Each row of a before or after table is a point. The points were changed in one or more steps. Then noise was added and the rows were shuffled. The steps act on how far a point lies along the listed directions, d1 being the first. What was done? A step turns or swaps two directions, mirrors them in a line or flattens them onto one, adds a multiple of one to another, or multiplies one. Angles are multiples of 10 degrees, from the lower direction toward the higher: turns from -170 to 170, lines from 10 to 170 but not 90. Use the fewest steps. Two steps may share a direction if one is a turn and the other turns, adds or multiplies; they go together, in the order done. Otherwise the lowest direction goes first.
(in the rows, 128 means zero)

Directions:
(1): [175  88]
(2): [168 175]
Before:
[[ 72 139]
 [132 145]
 [102  73]
 [134 151]
 [246 156]
 [144 147]
 [114 105]
 [105 106]]
After, 8 rows:
[[ 83  83]
 [ 95 113]
 [ 78 164]
 [143 147]
 [248 117]
 [133 141]
 [151 140]
 [106 114]]
Steps: turn d1 and d2 by -20 degrees

Directions:
(1): [131 111 136 142  24 125]
(2): [ 92 109 121 224 143 109]
(3): [170  70 174 146 143 189]
(4): [159 204 188 159 126 125]
Before:
[[117 215 120 168  60 142]
 [ 98 140 125 175 143  98]
 [119  96 180 120  77 144]
 [179  88 186 134 108 186]
 [ 69 133  84 146 193  88]
 [197 155 205 104 118 185]
 [194  62 147 116 163 155]
 [180 107 217 171  84 166]]
After:
[[ 89 202  87 181  83 124]
 [ 88 118  86  95 207 113]
 [179 190 204 130  71 156]
 [112 106 181 163  87 136]
 [ 94 137 116 147 176 104]
 [177 130 202 173 100 171]
 [210  96 180 121 144 161]
 [155 151 213 205  99 134]]
Steps: turn d1 and d2 by 40 degrees; turn d3 and d4 by 30 degrees

Directions:
(1): [120 120 132  79 233 166 107  75 125 117 178]
(2): [147 119 182 110 114  79  48  63 158 117  72]
(3): [145 193  30 162 129 105 128  61 146 120 126]
(4): [ 71  61  92 124 155 125 175  97 112 135  41]
(5): [ 43 120 157 196  86 167 113  77 126 105 168]
Before:
[[123 132  49 115 136 129 206 177 137 153  62]
 [170 129  16 136 160  91 221 218 104 135  92]
 [179 122  73 111 162  65 141  98 136 136  41]
 [210 172  53 110 163  79 128  83 129 136 108]
 [122 131 105 161  32  68 176 147 156 123  44]
 [ 89 123 116 140 158 110 120  52 116 120 128]
 [228 184  71  73 184  77  76  98 136 135  98]
 [208 166  75  92 170 106 113 115 147 147 140]
 [149  96 110  79 225  84 101 103 130 120  62]
 [112  95  72 102 182 116  81  63 147 103  99]
 [231 222 132  47 189 119 100 152 135 131 194]]
After:
[[112 103 132 101 140 119 171 134 143 117 100]
 [237 223 142  69 131  94 102 177 138 137 165]
 [115  53 138  88 143 110  87 132 138 116  72]
 [232 132 157  42 166  79  79 174 123 150  81]
 [123 114  69  95 160 146 205 184 130 154  75]
 [ 90  86 178 123 131 108 122 114 107 129 109]
 [209 100 170  60 159  95 133 178 109 148  96]
 [176  81 129  73 180  82 141 143 124 142  42]
 [166 107  45 111 187 105 218 233  97 139 105]
 [150 101 106 100 186  63 101 114 133 123  40]
 [211 127 139  73 149 107 115 177 137 155 121]]
Steps: flatten d1 and d2 onto the line at 80 degrees; mirror d3 and d5 in the line at 100 degrees

Directions:
(1): [ 66 110 146  70  36 150 168 101 142 142 101 210 115  90  75 151  95 162]
(2): [ 87 102 127 144  86  99 158 186  31 207  76  88 117 178 128  83 130 130]
(3): [128  90 194 127  91 149 167  88 127  74 137  51 223 133  87  87 109  85]
(4): [128 171 106 128 166 186  64  68  94 207  75 155 205 116 103 124 112  92]
(5): [121 139 140  91 131 215 159  68 127 138 109  65  57 169 205 157  80 126]
(6): [147 107  91  89 129 110 171  81 103 129  80  85 156  68 152 170 240 172]
Before:
[[133 191  80  88 142 177 126  66 164 184  78 222  93 113 129 184 104 134]
 [121 136 151 124  63 181 151  86 196  79 169 164 127 127  84 136  28 143]
 [102  99 143  95 128 110 126 103 150 102 121 192 249  34  50 116 145 139]
 [118 189 101 136 114 161  96 154 174 110 151 197  78 150 169 183  83 158]
 [142 109 124 170 177  84  79 159 114 185  96  60 198 126 125  65 147  99]
 [130 136 174 179 138 140 104 156 150 114 164  68 191 197 102  51  37  50]
 [183 123 104 119 163 155 133  80 184  37 167  87 131  87 160 176 185 156]
 [123 107 161 141  88 165 113 125  79 198 118 127 212 208  51  87  71  70]
 [129 127 127 103 128 101 137 138 146 140 159 172  51 151 132 165 102 133]
 [ 94 127 115  97  57  70 186 116 141 113 119 161  88  78 127 170 168 185]
 [126 112 108 123 126 136 132 112  90 181  70 133 173 107 120 118 181 127]
 [162 156  79 182 197  70  73 184  34 226 115 131 114 169 158 124 167 116]
 [137 119  85 107 107  86 191 104 177 102 134 199  39  89 183 188 150 198]]
After (13 x 18):
[[ 93 109 157 106 125 122 110 114 158 105 138 205 235  57  46 104 101 126]
 [144 116 146 158 139 114 128 133 130 110 130  50 216 147 110  73 127  84]
 [126 103 145 130  84 155 129 108  67 197  93 115 225 180  57  99 121  89]
 [134 119 119  97 132  91 147 130 143 143 148 169  58 136 133 171 129 144]
 [127 179  79 125 115 150 109 143 165 106 136 187  93 126 171 197 127 171]
 [140 110 127 171 181  86  74 158 119 185 105  66 195 134 123  59 130  92]
 [179 130 120 135 163 165 119  97 196  37 181  99 109 114 155 158 134 137]
 [ 83 134 134 112  58  86 170 127 151 120 134 173  70 105 122 151 118 165]
 [116 120 128 139 124 150 119 125 100 185  87 149 156 132 119 104 129 110]
 [160 156  83 184 195  72  71 187  32 225 115 131 111 170 159 123 157 115]
 [132 192  76  86 145 180 124  66 160 182  78 227  92 112 135 182 105 135]
 [132 123 133 106  59 166 169  68 184  74 145 147 150  98  89 153  84 166]
 [126 129  95 118 110  95 179 117 187 100 152 210  26 111 179 179 113 185]]
Steps: flatten d5 and d6 onto the line at 10 degrees

Directions:
(1): [ 77 194 126 135 191  86  82 165 200 145 178 124 144  78 219 176 169 123
 158 123 132  54 148 156 121 111 159 165  77 120  71 201]
(2): [176 191  77  86 102 189 214 158 161 108 165  73 121 112  78  89 188  88
 191 184 221 111 121  83 125 114 135 110 145 154 124 178]
(3): [103 117 151 120 136 155  54  79 156 129 193  31 105  40 155 146 171 101
  79 159 112 181 112 142 132 108 141  27 172 166 168  85]
(4): [102 161 191 151  97 132 162  93 104  61  87 188  87 108 116 168 170 142
 166 131 106  54 100 127 143 198 214  28 163 103  80 116]
(5): [ 71  87 104  88  39  72  74 145  63 109 121 115  59 178 153 177 146 118
 127 198 208 150 159 149 184 105 167 145 125  85 159 178]
(6): [118  70 168 113 152 110 179 134 134 117 248  77 183 205 149 158  89 156
 196 153 116 128 107 156 151 140  97 116 211  64  77 111]
Before:
[[152 177  86 146 120 156 174 161 150 154  86 170 109 115 112  90 147 107
  174 103 144  86 129 107  99 120 122 180  65 149  96 176]
 [ 77 187 155 140 189 119 106 135 176  97 166 150 144  81 207 169 163 131
  171 115  98  34 138 133 144 175 181 113 111  87  64 158]
 [154 217 146 138 178 162 218 120 186  99 118 174 151  80 115 112 153 108
  198  91  99  19 121  92 109 177 153  89 124 144  60 163]
 [100 111 130 144 141  93  72 116 151 136 173  97 122 131 162 138 142 146
  121 153 104 171 144 129 130 115  95 133 169 119 135  92]
 [150 176 127 145 152 135 153 174 142 137 104 172 134 115 138  96 137 137
  131 108 146  62 138 140  94 137 139 183 101 131  90 146]
 [114  81 153 139 136 117  97 108 123 165 163  94 150 169 125 150  85 147
  104 134  94 157 116 157 125 121  93 118 187 134 138  79]
 [105 207 136 191 220 146  89 140 226 134  89 128 138  10 182 137 171 113
   97  53  43  80 115 111  82 137 157 114  64 191 120 146]
 [ 87  84 163 126 135 106  80 138 112 151 177  88 148 175 162 137  85 167
   80 138  89 133 125 172 142 109 120 172 154  98 140 115]
 [172 138 103 130 103 140 199 149 126 143  98 163 161 171  86 106 101 105
  162 103 144 114 132 111 110 152 107 177 116 140 109 168]
 [172 132  64  79  68 124 174 164 108 124 133  94 121 187  84 110 142 145
  168 171 204 137 131  93 153  80 109 164 150 115 148 167]
 [125  94 110 129  59 110 125 120  68 126 105 157 113 182 119 134 112 135
  109 135 142 171 116 134 166 131 120 106 139 103 166 115]]
After, 11 rows:
[[ 67 196 152 140 198 112  98 142 183 103 176 151 147  74 215 175 164 131
  174 113  97  26 140 140 143 167 186 119 107  84  55 169]
 [150 177 130 146 154 136 152 177 142 139 106 169 135 116 136  93 136 140
  131 111 144  62 141 145  98 138 137 185  96 130  90 148]
 [151 179  92 143 122 158 167 161 144 151  83 168 106 117 116  87 148 109
  174  99 149  83 128 103  96 119 123 176  62 148  98 175]
 [ 97  81 162 119 133 111  86 133 106 155 168  85 151 176 158 134  86 166
   80 140  89 141 125 168 140 109 120 168 155 100 143 108]
 [115  76 152 142 135 119 101 107 121 161 162  91 146 175 120 145  81 146
  104 134  92 161 113 152 121 122  90 119 188 132 143  77]
 [181 125  61  82  60 128 179 165 102 123 124  97 121 187  76 100 136 143
  171 167 203 148 130  92 152  83 107 159 153 119 152 164]
 [120  98 111 128  63 108 121 122  69 127 105 161 109 181 122 133 112 139
  105 133 145 170 118 139 167 129 118 105 141 102 163 114]
 [143 224 142 138 191 159 205 124 197 102 126 175 150  74 135 122 161 108
  199  90  99   9 125  95 104 172 157  94 114 144  51 179]
 [100 210 137 190 219 144  88 145 235 135  88 125 138   5 186 140 175 110
   99  49  44  75 113 114  84 139 157 118  61 193 119 144]
 [104 105 128 143 137  95  71 113 147 133 169  97 124 138 158 136 139 143
  119 150 104 174 142 127 131 112  94 131 174 115 139  93]
 [175 135 102 131 105 139 201 148 125 140  95 160 162 177  87 104  98 104
  164 107 143 115 131 110 107 154 107 176 120 137 107 167]]
Steps: add 0.3 times d4 to d1

Directions:
(1): [164 110 146 122 107 132 143 140 138 167 131  99 146  92 131 122 166  77
 139  93 185 131 206 147  93 147 129 124 155 156 157 122  97 137 140 128
 142 177 157  44 151 189 123  86 119 147 110 249 135  61 118 138 121  74
 138 123 170 179 174 102 146  99  57 126]
(2): [156 124  90 217  70 155  74 195 146 133  96 136 134 138 105 114 107 114
 109  79 167 115 129 162 172 105  91 130 141  84 145 146 164  86 176 143
 128 135 107  73 113 190  83  73  79 109 117 128 156 134 127 127  91 101
 108 129  70  59  90 120 128 133 213 175]
(3): [ 81 172 147  72 209 161  90 173 112 110 132  96 209 112 150 116 125 125
 143 142 156 201 121 143  71 172 114 146  78  95 155 138 114 141 105 136
  87  67 135  93 105 195 146  98 122 213 121 149  70 153 142 125 142 141
 118 135 155 110 109 124 129 143 214 115]
Before, 8 rows:
[[125 136 108 163 109 122 123 116 132 124 129 140 102 162 125 130 111 152
  114 135 106 112 110 114 169 103 123 124 136 109 115 138 156 108 138 122
  130 118 109 159 109  89 109 142 132  91 135  84 140 157 136 119 112 132
  132 134 102  96  93 140 107 145 164 138]
 [131 127 126 124 118 109 144  82 132 126 134 144  87 152 128 148 125 151
  129 150  82  88  97 104 158 103 150 125 141 150  93 107 134 128 106 114
  140 131 120 195 130  57 142 170 146  85 144  59 146 150 125 128 144 156
  132 117 129 135 133 152 119 138  99 113]
 [ 87 155 146  71 202 121 126 125 110 117 149 118 164 106 142 133 131 134
  140 165 112 157 128 123  79 162 139 134 106 115 132 134 100 155  97 122
  106  97 141 151 118 132 157 138 151 161 122 113  85 141 140 126 145 160
  124 131 169 148 131 131 121 145 141 103]
 [163 102 126 124 104 110 154 108 128 151 132 123 108  97 120 118 148 102
  128 118 145 104 176 124 139 136 137 121 155 145 131 116 105 128 149 111
  151 166 144 108 152 124 143 127 120 121 121 171 143  81 110 128 124 103
  130 118 149 164 161 117 135 117  57 146]
 [115 133 122 138 127 145  96 137 112 103 120 143 142 155 134 118 103 138
  127 126 121 143  89 126 149 130 113 149 121  98 128 140 149 114 135 127
  100  88 111 140  89 153 111 119 122 134 128  80 106 164 146 126 121 153
  129 127 101  86  95 146 122 152 206 125]
 [114 142 120 120 147 121 133 125 131 107 140 141 107 140 122 130 100 152
  125 160 106 133  97 114 141 133 133 131 120 127 128 124 153 134 111 134
  114 108 116 148 124 108 147 147 136 133 145  89 122 146 136 121 142 160
  129 130 138 118 126 137 127 142 131 132]
 [128 139 137  97 152 136 128 127 124 134 131 119 160 117 161 122 127 117
  145 128 132 151 125 139 103 153 120 123 113 121 140 129 119 139 113 132
  116 113 143 118 130 141 126 105 127 151 122 146 105 141 136 116 138 138
  121 129 136 142 130 120 130 132 139 127]
 [125 157 109 165 134 154 100 190 152 146 118 124 166 114 125 125 122 121
  129 108 171 148 131 155 125 138 115 127 110  78 158 151 146 113 136 141
  113 129 120  92 110 171 122  90 101 143 117 137 120 143 130 124 101 121
  117 126 127  81  98 137 131 138 200 156]]
After, 8 rows:
[[126 117 159  69 161  90 185  72 119 149 163 121 117  94 138 143 163 114
  144 157 107 115 173 109  80 152 165 119 148 170 123 115  78 169  98 111
  142 162 160 152 152  93 161 158 172 121 122 164 117  85 124 135 148 134
  145 122 198 217 185 123 129 118   7  91]
 [177 125  83 243  49 148  99 199 174 167 100 141 124 121  99 124 121 104
  113  66 187  97 154 169 173 104 106 117 153  84 157 154 165  86 177 145
  141 181 112  65 122 175  87  71  78  87 112 153 171 114 119 127  72  88
  115 120  91  69 102 130 135 124 174 187]
 [117 157 124 138 144 152  94 168 129 134 125 104 168 134 136 117 127 120
  127 116 163 163 150 142 119 140 107 134 120  93 153 145 137 114 136 128
  110 102 126  78 103 182 110  88 114 156 118 165 108 139 141 124 111 108
  127 135 132  98  98 122 117 140 199 138]
 [121 141 140  92 161 127 141 132 129 125 147 117 134 115 132 127 124 125
  136 150 138 151 138 125 103 156 136 133 122 142 148 119 128 149 108 134
  113 124 137 100 135 150 155 124 137 164 135 161 110 113 132 126 148 137
  136 127 175 153 153 121 139 128  98 123]
 [159 112 126 163  86 153  99 161 127 141 114 122 153 127 130 110 132  88
  130  79 182 137 161 153 135 138 105 146 154 114 156 137 133 110 160 130
  117 139 130  52 107 219  92  67 100 139 110 190 126 105 136 134 103  96
  133 122 120 114 127 120 138 125 158 138]
 [ 85 168 164  36 214 137 127 113 113 120 150  97 175 120 161 137 143 133
  156 166 119 170 118 118  72 163 145 142  95 141 126 107  97 158  71 118
  104  84 144 147 120 129 173 141 151 187 134 125  80 149 134 128 167 158
  131 122 190 157 142 140 127 142 135  84]
 [115 128 115 111 145 108 138  96 113 108 133 147 103 130 122 124 112 154
  121 162  86 114  96 102 160 125 138 129 119 116 105 121 131 125 127 110
  130 105 117 196 127  66 156 172 134 117 140  51 122 152 123 119 136 161
  120 125 118 117 117 143 118 149 134 141]
 [153 113 130 121 111 115 155  96 133 146 132 134 116 123 152 130 133 115
  139 121 117 112 135 130 128 133 132 114 142 146 125 120 120 135 123 127
  140 151 144 134 146 103 119 122 134 106 125 145 135 120 128 118 132 127
  128 124 130 162 148 121 130 121  78 130]]
Steps: turn d1 and d3 by -130 degrees; multiply d2 by 2
